Every row gives one point. The window is the flat piece filled in between its corners: a triangle in 3 columns, a solid with four corners in 4, and so on. A path goes straight from each point to the next, and from the last back to the first. After which points does the path pass through the window?

Window, 3 rows:
array([[-2.0,  6.9, -0.4],
       [ 1.0,  3.2,  2.6],
       [ 2.7, -5.2,  1.2]])
Path:
(1): [1.9, 7.1, 1.6]
(2): [-4.5,  2.2,  2.2]
(3): [-6.3,  7.8,  3.1]
(4): [-0.8,  8.6, -1.9]
(5): [ 5.5, -2.8,  0.7]
(6): [ 0.3, -4.9,  3.2]
(7): [-3.8, -5.3,  0.9]
(8): [ 5.0, -1.4,  1.4]
(9): [4.2, 0.2, 0.6]
(10): [-0.3, -6.0,  5.4]
(11): [-3.4,  5.1,  1.4]
(12): [1.1, 4.8, 0.7]
Through the window after points: 7, 11

Window (4 x 4):
array([[ 5.7, -2.1, -2.0,  9.6],
       [-3.4,  1.3, -1.6, -3.7],
       [ 3.5,  2.0, -4.4, -0.8],
       [-1.3,  4.4,  1.6, -4.8]])
Path:
(1): [-1.0,  7.4, -0.6,  2.6]
(2): [ 1.6,  4.7, -2.4,  8.0]
(3): [ 5.8, -5.3, -0.2,  2.0]
(4): [-0.2, -2.5, -1.1, -4.3]
(5): [-1.9,  3.4, -2.0,  1.1]
(6): [ 5.3,  0.8, -2.3,  9.0]
(7): [ 4.4, -9.1, -0.6,  5.9]
(8): [ 2.4,  3.8,  4.0, -9.4]
(9): [-4.5,  4.5, -3.2, -1.1]
(10): [ 2.6,  2.4, -5.2,  6.2]
(11): [ 2.8, -4.5, -1.0,  0.5]
(12): [ 1.9,  0.1,  2.4, -2.0]
(13): [-3.5,  4.2, -1.0, -1.8]
(14): [-2.5,  3.9, -4.7,  2.1]
(15): [ 2.4, -0.5, -2.4, -2.7]
(16): [-1.3, -1.6,  1.8, -4.8]
Through the window after points: 2, 4, 6

Window, 4 rows:
array([[-0.9, -1.2, -3.0, -6.3],
       [-1.2,  3.3, -3.4, -2.8],
       [ 6.7, -4.2,  4.2,  8.8],
       [ 3.7, -1.1,  6.5,  3.6]])
Path:
(1): [ 2.9,  1.9,  2.0, -1.6]
(2): [ 9.4, -0.2,  1.9,  2.1]
(3): [-0.8, -1.8,  0.8,  3.2]
(4): [-4.0, -0.3, -0.9,  5.8]
(5): [ 7.7, -0.1,  4.5,  2.2]
(6): [ 5.4,  3.2, -0.3, -5.0]
(7): [-0.9, -3.8,  2.1,  0.9]
(8): [-3.8, -3.4,  5.0,  2.3]
Through the window after points: 2, 6

Window, 6 rows:
array([[ 0.2,  1.9, -6.6,  7.3,  2.1, -7.5],
       [-1.4, -2.7, -5.0,  0.6,  2.5, -3.6],
       [ 6.2, -2.4,  0.0,  8.5,  4.7,  3.2],
       [-3.1,  1.1,  9.4,  1.3, -7.0,  5.2],
       [ 4.6,  1.4, -1.5, -1.0,  2.3,  3.4],
       [-3.7,  3.3,  2.1, -8.6,  6.1, -1.2]])
Path:
(1): [-2.6,  0.9, -3.7,  4.3,  1.6,  1.9]
(2): [-2.4,  2.3, -0.4, -2.3,  5.5,  0.7]
(3): [ 2.5,  0.2,  3.6, -5.2,  2.2, -5.7]
(4): [ 9.7,  0.2,  1.8,  1.8, -1.0, -2.8]
(5): [-3.5, -3.6, -7.0,  8.0,  3.6,  3.4]
(6): [-5.8,  3.1, -0.4,  3.1,  2.9,  3.6]
(7): [ 3.2,  0.3,  0.7, -0.1, -1.4, -5.4]
(8): [ 7.2, -3.2,  1.7, -0.8,  2.3, -4.3]
(9): [ 2.4,  1.7, -4.3,  0.2,  4.6,  2.3]
(10): [ 1.1,  1.6,  0.0,  1.3, -0.3,  7.1]
(11): [ 3.9, -2.9,  5.7,  0.5,  4.0, -1.2]
(12): [ 5.2, -2.0,  1.5,  2.8, -0.8, -2.2]
Through the window after points: 2, 6

Window (8 x 8):
array([[ 0.6,  1.2, -3.9, -1.1,  4.1, -1.2, -1.0, -0.6],
       [ 4.2,  2.1, -1.3, -5.1, -2.3, -2.7, -8.4, -8.2],
       [ 1.6,  1.1, -0.4, -2.8, -2.5, -2.2,  1.6,  6.3],
       [ 3.6,  0.4,  3.8,  3.0,  2.1, -3.4, -7.0, -5.0],
       [ 5.5, -2.4, -0.1, -4.8,  2.2, -0.3, -9.8, -3.2],
       [-8.2, -5.1, -4.0,  0.2, -2.8,  5.7,  5.8,  5.8],
       [ 7.3,  1.7, -0.6, -1.5, -1.9,  2.9,  5.3,  2.7],
       [-2.5,  3.1, -1.3, -1.3, -0.9,  5.7, -0.4,  4.5]])
Path:
(1): [-2.3,  2.8,  0.8, -5.1,  1.5,  4.0,  1.7, -0.7]
(2): [ 0.2,  1.3,  1.4, -4.3,  0.1,  0.5, -3.2, -6.7]
(3): [ 6.3, -0.1, -5.8, -1.1, -3.4, -1.2, -8.0,  0.1]
(4): [-0.2,  1.5, -7.8,  7.4, -0.6,  5.3, -0.1,  3.9]
(5): [  2.8,   1.5,   4.0, -10.2,   0.8,  -3.0,  -1.4,  -1.7]
(6): [-5.1,  1.2,  2.4, -0.5,  3.7,  5.8,  6.7,  0.6]
(7): [-4.3, -4.0, -4.9, -0.6, -3.5,  2.9,  1.4,  5.2]
(8): [ 2.9, -1.7, -5.5, -0.6, -3.0,  0.3, -2.7,  4.8]
Through the window after points: 4, 6

Window (9 x 9):
array([[ 8.3, -3.3, -2.3, -5.3,  8.9,  1.1,  4.8,  3.2,  3.1],
       [-1.9, -2.7,  0.5,  1.9,  9.2, -4.2, -4.7,  2.9,  0.5],
       [ 3.8,  3.9,  0.4,  2.6, -1.5,  1.7, -3.9,  2.7, -4.1],
       [-3.4,  2.4, -4.1, -5.2, -3.8, -2.4,  3.0, -1.9, -1.0],
       [-0.6, -1.3, -6.5, -4.0,  0.0,  4.4, -0.1, -4.4, -1.9],
       [ 0.3,  0.3, -8.7, -1.9,  2.1,  2.5,  3.0,  3.0,  1.6],
       [-6.0, -4.4,  2.1, -1.1,  5.4,  0.9, -0.7,  1.8,  6.8],
       [-3.1, 11.0,  2.5,  2.4,  2.9,  0.5, -2.9, -0.2, -5.2],
       [ 0.1, 13.3, -0.2,  5.9, -2.9, -1.9, -4.8, -5.2, -2.4]])
Path:
(1): [-1.1,  2.4, -0.6,  7.2, -1.7,  2.0,  1.3, -1.4, -3.9]
(2): [ 0.1,  3.0, -1.3,  2.7,  0.4, -0.6, -0.1, -4.6, -2.1]
(3): [-1.6,  7.5, -3.0, -0.6, -0.4,  1.6, -4.4, -0.4,  0.6]
(4): [ 0.2,  8.6, -1.0, -1.0, -0.8, -0.9, -3.1, -1.5, -0.1]
(5): [ 3.7,  2.4, -1.9,  4.9,  4.2,  0.4,  1.1, -2.3, -1.6]
(6): [-1.3,  9.0,  2.4,  6.7, -0.1, -1.6, -0.7, -3.8, -6.0]
(7): [-5.9, 10.2, -4.0, -3.5, -0.5,  2.4, -8.7,  1.8,  1.1]
(8): [ -1.1,   2.4,   1.5,  -4.5,   2.0,   2.6, -10.3,   3.0,   2.4]
(9): [-4.1,  2.0, -3.6,  5.8,  4.5, -3.3,  4.6, -1.1, -3.8]
(10): [ 0.4, -3.1, -1.0,  1.7,  3.0,  1.9,  3.3,  1.1, -4.6]
(11): [-4.6,  6.0, -1.2, -3.5,  0.9, -4.4, -7.0, -0.7,  6.8]
(12): [-2.7,  3.4,  0.5, -2.1,  3.7, -0.8, -5.5,  1.4,  0.9]
Through the window after points: 2, 4, 10

Window:
array([[ -3.0,  -0.9,   1.5,   3.7,  -5.2,   1.4,   5.1,  -1.7,   1.9],
       [  1.6,  -1.1,   0.3,  -3.2,  -2.2,  -1.4,  -5.2,  -5.5,   3.8],
       [ -2.6,   1.5, -10.9,   4.9,   3.0,   8.9,   8.5,   4.4,  -8.0],
       [ -5.4,   0.3,   0.1,  -7.5,   4.4,  -4.4,   0.1,  -1.2,   1.0],
       [  0.6,   7.2,   5.7,  -6.2,  -2.1,  -4.8,  -3.0,  -7.6,   3.3],
       [ -1.8,   2.7,  -6.2,   6.8,   4.9,   4.9,   5.1,   7.1,  -0.1],
       [ -6.0,   3.4,  -1.6,   1.4,  -6.2,   2.0,  -2.0,   1.4,   0.8],
       [ -4.0,   1.6,   0.6,  -0.8,   8.8,  -6.2,  -3.5,  -4.2,  -5.0],
       [ -2.9,   0.9,   2.8,   0.3,   0.3,   7.3,   0.3,   0.4,  -0.6]])
Path:
(1): [-5.4, -0.8, -4.0,  0.9,  2.8,  1.0, -0.5, -4.7, -0.5]
(2): [-2.2,  2.1,  2.2, -0.8, -0.7, -1.5,  3.0,  1.9,  0.0]
(3): [ 3.2,  2.0,  1.2, -0.2, -2.5, -1.3,  0.1,  3.7, -3.8]
(4): [-8.7, -0.2,  0.5, -0.5, -0.2,  0.2,  0.7, -5.9,  6.7]
(5): [-10.9,   5.4,  -0.3,   7.4,   5.6,  -5.5,   4.3,  -9.2,   1.2]
(6): [ 2.2, -0.8, -3.2, -3.9,  2.3,  5.4, -0.2,  9.0, -1.5]
(7): [-0.5,  0.9, -0.7,  1.9, -1.5,  1.9,  0.5,  1.1, -2.2]
(8): [-7.1,  5.3, -4.2,  1.0,  2.4,  2.8,  2.7, -5.7,  3.6]
(9): [-8.1,  1.7, -3.6,  3.8,  1.1,  3.5,  2.6, -2.1, -2.4]
(10): [ 2.8,  2.5,  1.1, -3.4, -0.9, -0.5,  1.0,  7.2,  1.1]
(11): [ 2.0, -1.6,  2.6, -1.1, -1.8, -0.8,  0.9,  0.9, -1.6]
(12): [-4.1,  1.7, -1.4,  0.4, -2.1,  0.5, -1.9, -4.8,  3.5]
Through the window after points: 1, 5, 11

Window (11 x 11):
array([[ -6.9,   4.9,  -3.3,  -4.1,  -3.6,   1.8,   1.0, -11.1,   1.5,
         -0.6,   2.3],
       [  0.0,   0.2,   0.8,  -1.1,  -4.2,   8.7,   6.2,   0.5,   0.1,
          7.3,  -8.7],
       [ -5.8,  -0.9,  -3.0,  -6.1,  -0.5,  -1.8,   5.6,  -0.8,  -3.9,
          2.1,   0.8],
       [  0.3,  -0.3,   0.0,   5.3,  -2.4,  -4.8,   1.7,  14.0,  -2.5,
         -1.7,  -2.5],
       [  5.4,   2.8,   2.8,  -0.7,   0.1,  -3.1,   1.0,  -1.1,  -0.9,
          5.5,   6.4],
       [ -2.4,   3.9,   3.4,  -1.5,   2.7,  -0.3,  -3.4,   4.9,  -5.0,
          6.5,   0.6],
       [  3.2,   1.0,   0.5,   1.1,   7.8,   0.3,   7.7,  -5.0,   0.2,
          3.7,  -0.8],
       [  2.8,   5.4,  -8.1,   0.2,  -4.2,   4.2,  -1.0,   0.3,  -0.6,
          4.9,  -2.3],
       [  5.8,   6.0,  -2.2,   1.9,  -0.8,  -2.0,   1.5,   0.2,   7.8,
          6.6,  -5.2],
       [ -4.4,  -5.4,  -3.1,   2.0,   1.4,  -2.4,  -4.0,   4.2,  -2.1,
          1.9,  -2.3],
       [ -6.3,   1.3,  -2.5,   4.7,   6.5,   0.6,  -2.4,   0.8,   6.1,
          7.8,   9.6]])
Path:
(1): [-1.5,  5.4, -2.5,  1.0, -0.6, -5.2,  3.6, -1.8,  1.6,  8.5, -0.7]
(2): [ 1.6,  3.9, -2.3,  2.6, -1.0, -2.7,  4.3, -3.8, -0.9, 10.6, -1.3]
(3): [ 0.4,  1.7, -2.1, -2.2,  1.9,  4.1, -0.5, -0.5,  1.9,  0.7,  0.2]
(4): [-1.0,  1.7,  1.4, -3.0,  0.5,  2.9,  0.0,  1.8,  3.4,  1.0,  0.6]
(5): [-1.7, -0.5, -4.4,  1.9, -0.4, -1.4,  4.1,  0.5, -1.9,  4.5, -1.9]
(6): [-3.8,  0.6, -0.9,  4.6, -5.8, -4.4, -0.2, -1.5, -8.8,  5.7, -5.1]
(7): [ 3.0,  2.2, -1.5, -5.3,  3.6,  2.5,  5.3,  1.7,  5.0,  1.1,  1.7]
(8): [ 1.4,  1.6, -1.4, -0.6,  1.7,  8.2, -2.8,  2.3,  0.1,  1.1,  3.5]
Through the window after points: none
